Every row gives one point. Examples show where two turns around zero, p and q, send a point. Where does a point land after both, in the order given? Backwards means that the second turn is done in reverse. Each puzzle has new turns, and all numbers are rounded.

Turn p:
[ 13 -14] => [19  3]
[35 63] => [-34  64]
[-30 -33] => [ 11 -43]
[-18 -16] => [  4 -24]
Turn q:
[-48 -14] => [-47 -16]
[-26  43] => [-28  42]
[ 24 -54] => [ 26 -53]
[16 12] => [15 13]
[33 13] => [32 14]
Where do these land?
p, then q: [-10  25] => [-27   4]
q, then p: [ 0 11] => [-9  6]
q, then p backwards: [24 36] => [43  1]
p, then q backwards: [-14 -72] => [ 51 -53]

Turn p:
[ 16  36 -55] => [-36  53 -21]
[  7 -26   6] => [  6 -23 -14]
[19 36 32] => [40 30 13]
[-42 -47  17] => [-11 -61  21]
Turn q:
[-19 -35   4] => [-20 -30  18]
[-25  -6 -55] => [-37 -17 -45]
[ 29 -22  27] => [ 33 -18  26]
[15 63 24] => [24 65  2]
Where do these land?
p, then q backwards: [18 29 36] => [36 20 28]
q, then p: [ -1 -59   7] => [ 14 -57 -10]
p, then q: [-39  26 -27] => [-31  31  31]
q, then p: [33 34  0] => [  6  41 -23]
q, then p backwards: [27 20 23] => [15 27 27]
q, then p: [-38 -51 -39] => [-42 -61  11]

Turn p:
[-5 -4 28 -2] => [ -3 -26   6 -11]
[ 19   3 -18  37] => [13 17 24 32]
[-40 -12 -15 -19] => [-36   2 -32  -1]
[ -5  49 -18  24] => [-15  41  38  -4]
[ 52  48  -7 -46] => [ 50  40   0 -55]
[-20 -85  30   7] => [ -8 -75 -36  40]
Turn q:
[ 15 -38 -13  35] => [ 20  -9 -17  48]
[-34  19  30  47] => [12 56 33 17]
[ 2 41 -9  2] => [-25  27 -12 -16]
[ 45   9  27 -42] => [ 24 -17 -28 -54]
[ 37  -4  49 -44] => [ 44 -20 -11 -57]
[-29  15 -36  21] => [-41  16   9  28]
[-36 -42 -48 -20] => [-34 -53  26  34]
Where do these land?
p, then q: [ 7 26 -7 35] => [ 23  33  10 -17]
q, then p: [  8 -54  -4 -17] => [ 26 -28 -14  40]
p, then q: [ 25  -5  36 -22] => [ 18 -41 -20  -9]
p, then q backwards: [-49  62  10  47] => [-82  37 -16 -14]
q, then p: [  9 -29 -35 -43] => [-11 -27 -43  36]

Turn p:
[ 30  -4  25  26  23 -10] => [  6   4  17  15   9 -47]
[ 22  62  -5 -23   2  -8] => [-48  44  12 -10 -23  -2]
[  3  34 -21  23  21  19] => [-37   8   1  38   6   2]
[-47 -38  22  32 -34 -10] => [ 25 -71  15 -18  11  12]
[ 43 -17  49 -41  46  68] => [57 81 34 28 36  2]
[-52 -29 -19  -5   3 -24] => [  2 -37 -37 -28  26  17]
[  1  -9 -50 -12 -62 -35] => [ -4 -29 -41 -27 -66  16]
Turn q:
[-30 -14   5 -27  42  -9] => [-26  -8 -22  -2  39 -30]
[ 45  -4 -46  11   8 -19] => [ 63  14   2  -6  -3 -21]
[-22  34   5  29  -5 -50] => [-17   3 -14   2 -56 -38]
[-51 -40  39  -8 -75  50] => [-48 -40 -20 -13  -5  97]
[  8  32  12 -42  -8 -46] => [-16 -13  30 -45 -15 -40]
[ 3 -2 52 25 22 26] => [-26 -10  21  56   8  10]
[ 27 -37 -60  37   0   2] => [ 74  11 -34  12   0  11]
[ 21  30  -8 -26  16  46] => [-3 43 37 -5 33 12]
Where do these land?
p, then q: [-30   1  29 -32  -4  -8] => [-19   1  26 -13  41  -4]
p, then q: [ 51  52 -12  -5  14   4] => [-39  20  -8  -9 -60  -6]
p, then q: [ 49  36 -33   5 -30  57] => [-14  23   5  23 -69  54]
p, then q backwards: [-26 -31  23  36  21  16] => [ 31 -44  17 -14  29   6]
p, then q: [  2 -42  27  -7  -9 -34] => [ 29 -29  24 -27  18 -21]
q, then p: [-31 -46  -9 -40  28 -33] => [  8   8 -74 -14  25 -16]
q, then p backwards: [-33 -23  17 -27  20 -33] => [-22  -2 -13  28  20 -47]
p, then q: [ 18  52 -42  71 -41  30] => [-20 -27 -54  36 -56  63]
